Every row gives one point. The points of each table are mixes of a few directions, plus a little noise. Count the directions of each table, and those that both share. Where both have some left over, give the other angles between the two spaces (their principal angles), to ten degrees, smallest first.

First (6 x 3)
[[ -6  -3  10]
 [-33 -14  50]
 [ 18   8 -28]
 [-39 -17  60]
 [ 26  11 -40]
 [ 35  15 -53]]
Second (7 x 3)
[[-44 -19  68]
 [ 36  16 -55]
 [-36 -16  56]
 [ 16   7 -24]
 [ 17   8 -27]
 [ 22   9 -33]
 [-10  -5  16]]
Directions: first 1, second 1, shared 1

First (6 x 4)
[[ 13  36  -3 -71]
 [ -7 -18   2  37]
 [-12 -33   3  65]
 [ 13  37  -4 -74]
 [ -8 -20   2  40]
 [ -1  -1   0   2]]
Second (7 x 4)
[[ 32  25   2 -38]
 [ -1  31 -46  -3]
 [-19  -5 -25  38]
 [-38 -41  13  49]
 [ 69  32   5 -34]
 [-18 -33  53 -18]
 [-26  -9  -2   6]]
Directions: first 1, second 3, shared 1

First (8 x 6)
[[ -1   0   0   1   0  -2]
 [ 48 -18  14 -58  50  58]
 [-42  16 -13  53 -46 -52]
 [ -9   3  -2  10 -10 -11]
 [-48  19 -15  59 -51 -59]
 [ 19  -7   6 -23  20  23]
 [ 41 -16  13 -50  44  50]
 [ -7   3  -2   8  -6  -7]]
Second (6 x 6)
[[-18 -14  13 -15  17  70]
 [ 30 -16  13 -43  38  54]
 [ 30   2  -2 -14  10 -21]
 [ 34  14 -13   5  -8 -74]
 [ -5  11 -10  23 -21 -48]
 [-70   4  -1  43 -35  19]]
Directions: first 1, second 2, shared 1

First (8 x 8)
[[ -35    6   -5  -20  -69  121    4   25]
 [  29    5    6    9   11  -18  -20  -14]
 [   9    4    2    0   -7   16  -10   -3]
 [  30    1    6   14   34  -57  -13  -18]
 [ -36  -21  -10    2   62 -116   50    6]
 [   7    1    1    2    5   -8   -3   -4]
 [ -19   -2   -4   -7  -14   23   11   10]
 [  13    8    4    0  -21   40  -18   -2]]
Second (10 x 8)
[[-22 -32  27  11  72  38  -9 -26]
 [ 29  41 -39 -33 -52   0  12  42]
 [ 43  39 -29 -21 -39 -80  11  38]
 [-14  -3  29  13 -67 -13  -9   9]
 [  0   9  -3  15 -75 -37   2   1]
 [-18 -20  -9  21  32  29   3 -41]
 [ 21  18 -11 -27  17  -4   3  29]
 [-29 -30  -2  27  42  48   0 -52]
 [  4   4   7 -15  12  11  -3  17]
 [-14 -25  31   9  59   8  -9 -15]]
Directions: first 2, second 4, shared 1; angles 90

First (9 x 9)
[[   0   -3    0   -1    5    3   -6  -13    6]
 [   1   14    3    3  -27  -19   32   72  -34]
 [  -2  -19   -5   -4   35   25  -43  -95   45]
 [   0    0    0    0   -1   -1    1    3   -2]
 [   1    9    2    2  -16  -12   20   44  -21]
 [   1   12    2    3  -22  -16   27   60  -28]
 [  -1  -12   -3   -2   23   16  -27  -61   28]
 [  -2  -22   -5   -5   41   30  -50 -111   52]
 [   2   20    5    5  -37  -27   46  101  -48]]
Second (7 x 9)
[[-39 -16  -4 -25 -39  26  14 -73 -11]
 [ 24  -5   8  36  45 -11 -29  39  38]
 [ 10   4   1   8  12  -7  -5  21   4]
 [ 14   2   3  14  19  -7 -10  24  11]
 [  7   3   2   5   8  -4  -4  14   3]
 [-44  15 -16 -74 -91  18  59 -68 -81]
 [ 26  -2   8  34  45 -13 -27  45  34]]
Directions: first 1, second 2, shared 0; angles 30

First (9 x 12)
[[ 16 -46 -16  -5  15 -14   9 -23  25   9  26   6]
 [ -6   6  15  28   0  -2   0  47 -34 -53 -10   3]
 [ -2  27 -17 -51 -12  16  -7 -75  46  99  -2 -12]
 [-10  55 -12 -58 -22  26 -13 -78  43 113 -16 -17]
 [  8 -39   5  33  15 -17   9  42 -21 -65  13  11]
 [-14  35  19  19 -10   8  -6  42 -37 -36 -24  -2]
 [ 18 -63  -9  19  22 -23  13  11   5 -38  30  12]
 [  9 -37   2  26  14 -16   8  31 -14 -51  14   9]
 [-19  62  13 -11 -21  21 -12   1 -14  23 -31 -11]]
Second (9 x 12)
[[-35  -9  -4  25  18 -11  11  54 -54 -51  -6   2]
 [ 17  16  17   9 -14   9  -8  12   2 -15 -10   1]
 [ 49  -5   4 -13 -15  19  -6 -25  43  31  -1  -1]
 [-16  -2   6  -3   3 -32  -6 -38  19  -5  29   8]
 [-27 -52 -24  28  36 -12  26  66 -58 -53   3   3]
 [ 11   9  33   8 -13 -39 -20 -50  42 -28  38  17]
 [-13  19 -42 -34   3  64  18  32 -34  83 -59 -28]
 [-35  62 -11 -28 -13  37  -3   3 -26  61 -45 -21]
 [ 50 -38  22   8  -5 -35 -12 -53  66 -23  51  20]]
Directions: first 2, second 4, shared 2

First (11 x 14)
[[ 50 -10 -35 -35  12 -10 -37 -36   5  -7  67 -20 -36 -38]
 [ 10 -29 -17  33  14 -19  10 -14   9 -33   8   6  10  15]
 [-43  56  45 -38 -63  29  43  55   0  51 -37  13  -4  10]
 [  1 -28 -17  42 -21 -30  64   6  28 -43  12  26  12  40]
 [-15  39  22 -41 -44  18  20  30   2  36  -4   3 -15  -5]
 [ 10  29   7 -55   8  25 -55  -8 -19  40  13 -25 -26 -45]
 [ -1 -37 -13  56  18 -24  24  -9   9 -42  -9  14  26  31]
 [ 31  18 -10 -60  16  17 -66 -24 -15  30  39 -31 -36 -56]
 [-30  33  33 -20  -3  29 -17  22 -21  41 -43  -6   7  -9]
 [-18 -49  -7  92  22 -31  46  -1  11 -59 -37  27  48  57]
 [  6 -22  -8  27  41  -5 -31 -21 -12 -16 -10  -8  14  -3]]
Second (10 x 14)
[[ 27   3 -18 -31  -6  -2 -14 -15   6   3  42 -10 -26 -23]
 [-21 -10  12  35  20   1   1   5 -10  -7 -39   5  26  17]
 [ 36  31 -18 -77 -64  -1  23   4  25  21  79  -4 -57 -28]
 [ 38   8 -24 -49 -19  -3 -12 -16  12   7  64 -13 -42 -32]
 [-29 -27  16  68  55   2 -21  -5 -23 -18 -67   2  49  24]
 [ -9   7   7   1 -12   1  17  11   2   3  -9   6   3   9]
 [ 27 -40 -23  32  84  -6 -79 -51 -24 -26   1 -24  13 -24]
 [-10 -23   2  40  46  -1 -27 -13 -16 -16 -34  -3  27   7]
 [  4  20   0 -31 -42   1  27  15  15  14  24   5 -21  -2]
 [-59  32  44  16 -63  10  88  63  12  17 -61  35  27  52]]
Directions: first 3, second 2, shared 2

First (8 x 18)
[[  8 -14  55  43  21 -49 -16  59  65   2 -56  44  22  24   9 -24  14  13]
 [  8  24  15 -47  74  80 -24 -23 -52  39 -20 -19  -1  15  20  -3 -28  27]
 [  6  -1 -46  12 -65 -28  33  -8  -4 -23  55 -15  -3 -16 -29  10  25 -30]
 [  2  14 -41 -29 -16  36  14 -38 -48   1  45 -33 -11 -14 -11  15  -4 -11]
 [ 18  19  40 -22  80  52 -28  10 -19  40 -43   2  13  29  19 -17 -15  31]
 [-14 -20  23  28 -10 -44  -7  24  46 -14 -28  27   1   0   7  -4   2   1]
 [  7 -13  13  39 -25 -55   8  38  47 -13  -9  24  13   6 -10 -11  24  -8]
 [-35  -9 -60 -24 -60   7  20 -61 -35 -31  56 -30 -35 -43  -6  35 -17 -24]]
Second (11 x 18)
[[  4 -18  14 -25  12 -17  23 -14  30  23 -39  -4 -23 -23  17  -5   8 -10]
 [ -2  26 -16 -27   5  -5  -8 -16   9  49 -17  16   7  15   3 -21  -1 -13]
 [  2  54 -47 -18 -19 -14 -25  -6   1  69   8  24  37  36 -13 -59   6 -26]
 [-11  19  30 -39  31  10  52  -8  58  32 -64  26 -33  -1  39  -3   9  26]
 [ 21 -37  22  25 -24 -41  57  17  40 -41   0  -8 -24 -26 -11  38  37  -8]
 [-12 -38  12 -20  39  27 -57 -39 -57  -3  -8 -31 -11 -22   8  35 -49  -7]
 [ -9  59 -25  55 -37  34   4  65  -7 -40  59  25  45  47 -10 -56  13  47]
 [ 33 -79  -8  21 -31 -58  -9  -2 -11 -21  19 -53  -3 -59 -23 -11  18 -56]
 [-23   4   5  -6  35  55 -55 -16 -57 -12   9  -8   6  10  11  16 -48  24]
 [-16  52 -13  -5  12  30 -35 -20 -37   8  24  34  18  58 -21  67 -27  11]
 [ 16 -43  25  39 -24 -20  54  39  32 -63   7 -20 -19 -36   1  -1  33  12]]
Directions: first 3, second 5, shared 1; angles 60, 60

First (8 x 20)
[[ -2   3 -10   1   7   1   6  -1  -8  -8  -8 -13  -4   0  -8   3  20  13
  -10   5]
 [ 11   7 -67  -1  39  27   4  -8 -23   0 -82 -32 -25   6 -34   7  67  24
  -37  54]
 [ -3 -14  -6   5   1  10 -12   0   8   8 -17  22  10  15   9  -5 -17 -32
    7   5]
 [-18  -5  38   5 -17 -20   7   4   8 -13  53  11  18  -1  21  -2 -25 -10
   14 -39]
 [  9  10  53 -11 -32 -26   0   6  13   6  65   8   4 -22  13  -1 -42  13
   25 -32]
 [ 20   6  64 -14 -43 -24 -14   9  27  24  66  29   8 -21  21  -5 -75  -6
   41 -30]
 [-22  -7 -45  13  32  15  13  -6 -21 -24 -43 -21  -3  19 -12   4  56   2
  -30  17]
 [  5  -1 -27   0  14  13  -4  -3  -4   6 -36  -2  -7   6  -9   1  15  -2
   -9  22]]
Second (11 x 20)
[[ -14   -2  -19    7   18    5   19   -2  -12  -13  -10  -22   -2   12
    -4    2   40   -7  -16   -3]
 [ -15   -7  -15    9   10    4   -1   -2  -10  -18  -15    2    5    7
    -2    2   13    7  -14    6]
 [  -8  -13    1    6  -14    0  -40   -3    0  -16  -17   48   14   -7
     5    0  -50   30   -3   21]
 [  -1  -11    9    2  -21   -1  -46   -2    5   -9  -11   55   14  -12
     6   -1  -65   32    4   21]
 [  32    8   38  -17  -34   -9  -28    5   25   32   25   33   -1  -23
     8   -3  -70    7   33    1]
 [ -22    2  -32   10   38    8   52   -3  -20  -16  -10  -61  -10   24
   -10    3   95  -27  -25  -15]
 [   6   13   -4   -5   19    1   49    3   -2   16   17  -57  -16    9
    -6    0   63  -35    0  -24]
 [  -4    0   -7    2    8    1   11    0   -5   -3   -2  -12   -2    4
    -2    0   19   -5   -6   -3]
 [ -15   -3  -19    8   19    5   18   -2  -12  -15  -11  -21   -1   12
    -5    2   39   -5  -16   -2]
 [  23   -5   38  -10  -47   -9  -70    2   23   14    7   82   15  -28
    13   -4 -121   38   28   23]
 [  20   17   11  -12    6   -4   39    5    8   28   28  -46  -17    0
    -3   -2   37  -34   13  -24]]
Directions: first 3, second 2, shared 1; angles 70

First (11 x 32)
[[ 62  65  72 -43   1 -52 -79  22 -35  13  36  11 -21  35 -62  39  44 -62
    1  28 -30  12   7 -12 -45  51 -12   2 -10  37  60 -47]
 [ 27  29  32 -19   0 -23 -35  10 -16   6  16   5 -10  15 -27  17  20 -27
    0  12 -13   5   3  -5 -20  23  -5   0  -4  17  27 -21]
 [ 13  14  15  -9   0 -11 -17   4  -7   3   7   2  -4   7 -13   8  10 -13
    0   6  -6   3   2  -3  -9  11  -2   0  -2   8  13 -10]
 [-13 -13 -15   9   0  11  17  -4   7  -3  -8  -2   4  -7  13  -8  -9  13
    0  -6   6  -3  -2   3  10 -10   3   0   2  -8 -13  10]
 [-49 -52 -57  34  -1  41  62 -17  28 -10 -28  -9  16 -27  49 -30 -35  48
    0 -22  24  -9  -6  10  36 -40   9  -1   8 -29 -47  37]
 [-68 -72 -79  47  -1  57  87 -24  39 -14 -39 -12  23 -38  68 -42 -49  68
   -1 -31  33 -13  -8  13  49 -56  13  -2  11 -41 -66  52]
 [ 24  25  28 -17   1 -20 -31   8 -14   5  14   4  -8  13 -24  15  17 -24
    0  11 -11   5   3  -5 -18  20  -5   1  -4  15  24 -18]
 [-14 -14 -16  10   0  11  17  -5   8  -3  -8  -2   5  -8  14  -9 -10  13
    0  -6   7  -3  -2   3  10 -11   3   0   3  -8 -13  11]
 [ 30  31  35 -21   1 -25 -38  10 -17   6  17   5 -10  17 -30  19  22 -29
    0  13 -15   6   3  -6 -22  24  -6   1  -5  18  29 -23]
 [-15 -16 -18  11   0  13  20  -5   9  -3  -9  -3   5  -8  16 -10 -11  16
    0  -7   7  -3  -2   3  11 -12   3  -1   3  -9 -15  12]
 [  3   3   3  -2   0  -2  -3   1  -2   1   2   1  -1   1  -3   2   2  -2
    0   1  -1   1   0   0  -2   2  -1   0   0   2   2  -2]]
Second (11 x 32)
[[  12   12   14   -8    0  -10  -15    4   -7    3    7    2   -4    6
   -12    7    9  -11    0    5   -5    3    1   -2   -9   10   -2    0
    -2    7   12   -9]
 [ -41  -43  -47   28   -1   35   52  -14   23   -9  -23   -8   14  -23
    41  -25  -29   41    0  -19   20   -8   -4    8   30  -34    8   -1
     7  -24  -40   31]
 [  21   23   25  -15    1  -18  -28    7  -12    4   13    4   -7   12
   -22   13   15  -22    0   10  -11    4    2   -4  -15   18   -4    1
    -3   13   21  -17]
 [  18   19   22  -13    1  -16  -23    6  -10    4   10    4   -5   10
   -19   12   13  -18    0    8   -9    4    2   -3  -13   15   -4    0
    -3   11   18  -14]
 [  23   24   26  -16    0  -19  -29    8  -13    4   12    4   -7   12
   -23   14   16  -22    0   10  -11    4    3   -4  -17   18   -4    0
    -4   14   22  -17]
 [ -14  -16  -17   10    0   12   19   -5    8   -3   -9   -3    5   -8
    15   -9  -11   15    0   -6    7   -3   -1    3   10  -12    3    0
     3   -9  -15   11]
 [  10   10   11   -7    0   -9  -13    3   -6    2    6    2   -3    5
   -10    6    7  -10    0    5   -5    2    1   -2   -7    8   -2    0
    -2    6   10   -7]
 [  28   29   32  -19    0  -23  -35   10  -16    6   16    5   -9   15
   -27   18   20  -28    0   12  -13    6    4   -5  -20   22   -6    1
    -4   16   27  -21]
 [ -94  -99 -110   65   -2   79  121  -33   53  -20  -54  -17   31  -52
    94  -58  -68   93    0  -43   46  -18  -11   19   69  -77   18   -2
    16  -56  -92   72]
 [  13   14   16  -10    0  -12  -17    4   -8    2    8    2   -5    7
   -13    8    9  -13    0    6   -6    2    1   -3  -10   11   -3    0
    -2    8   13  -10]
 [  25   26   28  -17    0  -21  -31    9  -14    5   14    4   -8   14
   -25   15   17  -25    0   11  -12    5    3   -5  -18   20   -5    0
    -4   15   24  -19]]
Directions: first 1, second 1, shared 1

First (8 x 32)
[[  -1   10   20    8    8   -2   -2   14    7   -4    6   -9   22  -13
     8   -3    4  -10   10   -8   -4    4    8    4    2  -12   -5    2
   -13    7    6   17]
 [  10  -13    0    3  -11    1    0    1   -1   10  -15   -4   -1   -2
     2   -2    0  -13    8    6  -16   -7   -2   15    6    8   -6  -17
     2    0   -1    9]
 [   0   44  -25  -22   17   -2   50  -48   -5   -9    4  -11   21  -29
   -27  -30   -9    5  -19  -24   17   15  -10  -58   -5  -45   -4   37
   -49  -38   37  -36]
 [ -18   36   32    7   29   -5   -4   18   12  -22   32   -7   34  -16
    11   -1    5    4    1  -21   17   17   16  -16   -6  -29    3   30
   -20   12    8   11]
 [  -2  -66  -82  -28  -46   13  -24  -38  -33   22  -17   52 -121   83
   -27   36  -12   61  -41   51   25  -24  -32    4  -12   81   33  -23
    90  -10  -50  -68]
 [   8  -22  -20   -5  -17    4   -2  -10   -8   12  -15    9  -26   15
    -6    5   -3    5   -4   14   -5   -9   -9    9    1   21    2  -16
    19   -5  -10  -10]
 [  -2   14   40   17   14   -5   -9   31   14   -8    9  -15   38  -21
    19   -3    8  -21   20  -13  -11    6   16   15    4  -17   -9    1
   -18   17    6   36]
 [   7    0   37   19    5   -4  -10   31   13    1   -3  -16   33  -19
    20   -3    7  -29   26   -6  -23    0   14   28    9   -7  -12  -15
   -12   17    4   42]]
Second (8 x 32)
[[ -6   9 -15  15  -7  -2  -8  14  18  11 -26 -21  22   0  31  27  13  28
   19  -2 -18  35  10  26   3  67  -4 -34  12  26  18   1]
 [-46  72  60   7  35 -22  -5  49  26 -18  61   2  76 -33  24  12  18 -19
   20  -3  14  36  65  18 -24 -13   1   6  -8  34 -13  41]
 [ -2 -12   1  -4  -6   0  -7   2  -6   2   7  14 -18  12  -6   4  -2  -4
   -4  12   3 -12   1   7  -3   1   5  -3  16   0 -19   0]
 [ 33 -45 -20   1 -11  14   3 -25 -15   3 -34  -8 -38  11 -14 -18 -14   1
  -11 -11 -10 -27 -44 -20  20 -19  -5  10 -13 -23  16 -15]
 [  0 -32  47  19  22  11 -48  37  -4 -30  33   9 -28  25  10   3  -3   6
   -9 -16  22 -26 -15  -8   9 -43  11  44   9  18 -20  23]
 [ 25  -5 -38 -18 -39  -7  47 -37  -6  42 -50  -5  10 -24 -20 -20  -3 -45
   16  30 -45  -8   3  26   3  26 -22 -62  -7 -30   9  -2]
 [ -9  23 -59 -26 -17  -6  37 -45  -6  20 -17   8  -5  -1 -17   5  -2  22
  -12  17   4  22   3 -10 -15  43   3 -22   9 -20   8 -46]
 [  4 -11  24   6  26  10 -18   5  -8 -30  26   2 -20  10  -7 -14 -10  11
  -19 -27  27 -19 -24 -40   7 -62   8  59 -18  -6   3  -2]]
Directions: first 3, second 5, shared 3

First (11 x 32)
[[  -8   -8  -76   49  -35   22   11  -23   35  -23   95    5  -68    0
    11  -45  -38    2  -50   59   37  106   18    7  -89  -57   92   84
     0   81  -63 -121]
 [  -7   -5  -64   42  -30   19    9  -19   29  -20   80    2  -57   -2
     9  -39  -34    1  -42   50   31   89   14    5  -74  -48   76   71
     0   68  -51 -100]
 [   4    3   40  -27   18  -12   -7   13  -19   13  -51   -4   37    1
    -5   26   20   -1   27  -31  -20  -57  -11   -3   47   30  -50  -44
     0  -45   34   65]
 [   6    6   62  -38   27  -16   -8   18  -27   18  -75   -4   54   -1
    -9   37   30   -2   39  -46  -29  -85  -13   -5   72   45  -74  -67
     1  -67   50   97]
 [   0   -1    2   -1    1    0    0    1    0    1    0    0    2    1
    -1    0    1    0    0   -1   -1   -2   -1   -1    1    1   -1   -1
    -1   -2    1    2]
 [  -1   -1   -7    4   -3    2    0   -3    3   -2    8    1   -6    1
     0   -4   -4   -1   -5    5    2    8    1    1   -7   -5    7    7
     0    8   -6  -11]
 [   5    3   40  -27   19  -13   -5   14  -19   13  -52   -3   39    0
    -7   25   21   -1   27  -33  -20  -59  -10   -2   49   30  -51  -46
     1  -45   35   66]
 [  -1   -2  -13   10   -7    3    2   -4    6   -4   16    1  -12    0
     1   -7   -6   -1   -8   10    6   19    3   -1  -17  -11   16   14
    -1   15  -12  -22]
 [   5    2   30  -21   14   -9   -5    9  -14    8  -38   -2   28    0
    -4   18   14   -1   19  -25  -15  -42   -5   -2   36   23  -37  -35
     0  -32   25   48]
 [  -3   -1  -24   17  -11    8    5   -7   10   -7   31    1  -23    1
     3  -15  -14    2  -16   18   12   33    5    1  -28  -19   29   27
     0   27  -21  -38]
 [   1    2    9   -5    4   -2   -2    2   -5    3  -10   -1    7    0
    -1    5    5    1    6   -7   -5  -11   -2    1   10    5   -9  -10
     0   -9    7   13]]
Second (11 x 32)
[[-13  16 -32 -34 -18  11 -17  -1 -30 -10 -23 -12 -52  -8  28 -15 -33   9
  -17 -16 -24 -16  -4  20  16   3  26   9  -7 -11   7  15]
 [  9  13 -23  47 -15  33  -3  13  20  30 -36  23 -33  -1  -8 -20 -10  21
   18 -12 -19 -30 -47 -50 -14  31 -39  -8 -16  -6  29  -4]
 [-47  -9 -41  26  27  43   9  11 -28   7  63  22  29   0 -58 -10  21  62
   30  -7  38  28  -2 -56 -15  16  -9   6 -53  -6  -7  -4]
 [-34 -33  -8 -59  41 -41 -34 -19 -33 -55  30 -18  54 -16 -16  39   7  50
   15  -6  30  52  19  19  61 -70  80  34 -75  -4 -59  -5]
 [-21 -13  -5   6  28  19  17  10 -15   5  60  13  42  11 -34  -3  31   6
   -4  10  39  36  20 -19 -21   2 -14   0  -3   3 -11  -6]
 [ 39  29  27  45  -5  -8  26 -19  63  57  33  25  22  14  28   6  26 -35
   38  14  -2 -31   7  -2 -57  72 -45 -69  52  22  54 -27]
 [ -4  14  23  20 -19 -58  -9 -55  29 -18  -1 -21  18 -33   0  42 -18  60
  106 -11 -15 -34   8  14  22  14  54 -18 -46   3   5  -4]
 [  3   6   6  -9 -24  20  15  20 -23  -2 -22 -14 -42   7   8 -28 -17 -42
  -51   5 -14  -9  12  21 -12   1 -18  13  51  -5   4  23]
 [  6   9 -13  25 -29  47  13  33 -11  18 -44   5 -59   8  -5 -41 -20 -23
  -41  -3 -23 -23 -24 -21 -21  18 -48  12  33 -10  19  19]
 [ -6 -44  34 -31  19 -15   6  25 -29 -44  -4 -22  32   8 -32   5  14 -34
  -65  19  27  52  23  21  27 -79   8  52  16  -2 -61  14]
 [ 69  14  34 -36  -7 -52 -25 -18  58  15 -54   0 -11   9  90  22  -5 -73
  -27   7 -35 -26 -13  54  12  -8   4 -33  49  17  21 -22]]
Directions: first 1, second 6, shared 0; angles 70

First (10 x 32)
[[ -44    2  -17    6   27   -8   -1    6  -29   -7    0   14   -1   26
     9   15   18   11   -2    3  -15  -11    0   -6   -6   -6  -10  -18
    15  -20  -21   48]
 [ 112   -5   44  -17  -70   20    5  -17   75   16    1  -36    2  -65
   -25  -38  -45  -26    7   -9   40   28    0   15   14   16   26   44
   -35   52   55 -121]
 [   0    0   -1   -1    0    0    0   -1    0    0    0    0    0    0
     0    0   -1    0    0    0    0   -1    1    0    0    0    0    0
     0    0    1    0]
 [  60   -3   23   -9  -38   11    2   -8   40    9    1  -20    1  -35
   -14  -20  -24  -14    4   -5   21   16    0    7    7    8   15   23
   -19   28   30  -65]
 [  27   -1   11   -4  -18    5    1   -4   18    4    0   -9    0  -16
    -6  -10  -12   -6    2   -3   10    7    0    3    4    4    7   11
    -8   13   14  -30]
 [ -33    2  -14    6   20   -6   -1    5  -22   -5   -1   11   -1   19
     7   11   13    8   -2    2  -11   -8    0   -5   -4   -5   -8  -13
    11  -15  -16   36]
 [ -86    3  -34   14   53  -15   -4   12  -57  -13   -1   28   -1   50
    19   29   35   20   -5    7  -30  -22    0  -12  -11  -13  -20  -34
    27  -40  -42   93]
 [  29   -1   11   -5  -18    5    1   -4   21    5    0   -9    1  -17
    -6  -10  -12   -7    2   -2   10    7    0    4    3    3    7   11
    -9   13   15  -32]
 [ -55    2  -22    9   34  -10   -2    7  -37   -8   -1   18    0   31
    12   19   23   13   -3    4  -19  -14    0   -7   -7   -8  -12  -21
    18  -26  -27   60]
 [ -12    1   -5    1    7   -2    0    1   -8   -2    0    3    0    7
     3    5    5    3    0    1   -5   -3    1   -1   -2   -2   -3   -5
     4   -6   -5   13]]
Second (9 x 32)
[[ 24 -13  19  18 -20 -22  40  52 -15 -18  29 -16  -5  13  36  -4 -35 -45
   14   5  16 -22 -30 -17 -24   5  -9  20 -39 -17  17  41]
 [-27   7  -8  -8  22  14 -33 -48  23  16 -24  10  13  -9 -33   2  20  43
  -19 -10 -12  19  36   6  18  -3  11 -19  33  10  -7 -37]
 [ 27   6 -22 -17 -18   8   2  29 -31 -11   4   7 -27  -1  18   0  18 -24
   23  19   6  -4 -39  18  -1  -4  -7  10 -11   4 -18  21]
 [ 24 -15  23  -5 -13 -32  53  46 -22 -13  33 -26  13   7  35   7 -21 -47
   -1   7 -18 -23 -13   5 -18   7 -24  26 -24  -8  35  15]
 [-17  19 -34  -2   8  39 -59 -42  14  12 -36  32 -23 -10 -35  -6  32  44
    8   0  20  24   3   2  22 -10  23 -27  24  10 -45 -13]
 [ -1   0   2   1   1   0   0   0   2   0   0   0   1   1  -1   0  -2   1
    0  -1   2   0   1  -2   0   0   1  -1  -1  -1   0   1]
 [ 21  -9  13 -32  -3 -27  47  28 -29  -5  24 -24  24  -4  25  16   8 -33
  -12  10 -47 -14   0  32  -6   7 -32  25   2   8  37 -16]
 [-45 -12  38  55  20  -9 -13 -41  62  12  -8  -6  26  12 -26 -13 -53  38
  -24 -36  28   4  51 -58  -7   5  28 -23  -5 -19  16  -3]
 [ -4  15 -31 -14   2  28 -39 -23  -4   5 -23  23 -21  -9 -19  -1  34  24
    9   7   7  16  -7  14  16  -8  10 -13  19  12 -33 -10]]
Directions: first 1, second 3, shared 0; angles 80

First (8 x 32)
[[  19   31  -39   19   76  -15    6   58   -9  -29  -46   17   80    1
    51   17  -13   17  -43  -10    8    7   18   11  -20   -7  -16    9
    46   32   23    3]
 [ 104  -14   58   10   32  -77    4  -41  -79   18  -36  -34  -71  -23
    18   43   30   12  -21   38   -9  -55  -45   -1   15   25    1   27
    26  -77  -28  -14]
 [  60  -23   33  -18  -37  -25   38  -55    0  -22   13  -24  -54  -10
   -51  -15   67   -3   -6  -10  -26  -78    3   -1    1   23   57   -1
   -39   -4   -9    7]
 [ -68  -17   15   -9  -57   38  -31  -22   13   44   43   -2  -45   10
   -21  -11  -33  -16   52   15    8   49  -18  -12   20  -11  -22  -12
   -24  -27  -16   -8]
 [ -14   10  -28    4   21    9   16   30   13  -30   -5   -1   42   12
     8  -14    0   23  -15  -23   -6    2   27    2  -19  -10   10    5
    17   25    8   10]
 [ -77  -13   -4    1  -15   32  -11   16  -14    9   34  -32  -19   34
     4  -25  -42   53   31   -5   -7   54    6  -19   -2  -29  -13   19
    27  -44  -34    3]
 [  -2   12  -25    3   20    3   16   25   12  -30   -8    3   43    6
     7  -10    6   14  -20  -21   -5   -7   25    4  -17   -5   12    4
    12   29   12    9]
 [ -20   11  -11  -13  -41   33  -37  -14   62   40    3   69   25  -28
   -18   18  -14 -100   21   17   37   25  -17   16   20   16  -28  -53
   -64   67   47  -12]]
Second (10 x 32)
[[-16   9 -16 -18 -20  12  21 -11  28 -11  11  25  19  -8 -15 -21  12 -35
  -18 -21 -16 -35  24   8   7  -2  31  -5 -25  51  13   9]
 [-71  31 -94 -52   7  32  13  56  76 -53  21  36 117   8  13 -43 -47 -20
  -45 -34  -2  -6  46  24  -6 -31  42  -8 -11  87  44  20]
 [ -1  14  -9  30  55  -5 -48  47 -22  28 -36  10  32   1  55  45 -50  11
    9  32  41  74 -31   2  -4  -5 -71  -3  43 -28  10 -17]
 [  3 -28  41  -5 -42  -4  13 -45 -22  10  28 -37 -76   7 -35 -16  26  21
   24   0 -23 -22  -6 -16   8   4  21  12 -13 -45 -36   1]
 [-25   4  17   2 -27  14  -2 -30  -3  35   7  27 -24 -13  -4   0  -2 -48
    7   1 -11  -9   0  -2  23   1  -6  -1 -17  18  -6  -3]
 [ 83  -9  41  23   0 -28  29 -36 -17  -9 -25  -7 -37 -16 -29  13  78  -4
   -5  -6 -11 -52   0  -3 -11  33  17  -6 -17   7  -2   0]
 [-90  19 -43 -38 -32  41   1   4  44   7  34  42  41  -1   4 -33 -47 -54
  -14 -18 -14  -3  26  10  24 -27  21  -2 -22  58  13  10]
 [ 67  -5  73  59  15 -25 -20 -37 -60  61 -46  11 -67 -24  10  58  37 -26
   27  32  14  12 -40 -12  10  33 -60  -5  10 -33 -16 -22]
 [ 52 -18  -8   5  41 -30  -1  40 -14 -50 -10 -66   9  25   2   4   8 100
    3   8  18  20 -11  -4 -39   2   2   7  34 -65  -5   1]
 [ -2 -16  -1  -6   4  -7  -6  14 -10 -16  14 -42 -12  20  -2  -8 -13  55
   12   7   3  19  -8  -7 -12  -8   3  10  17 -50 -16   1]]
Directions: first 4, second 4, shared 2; angles 30, 40
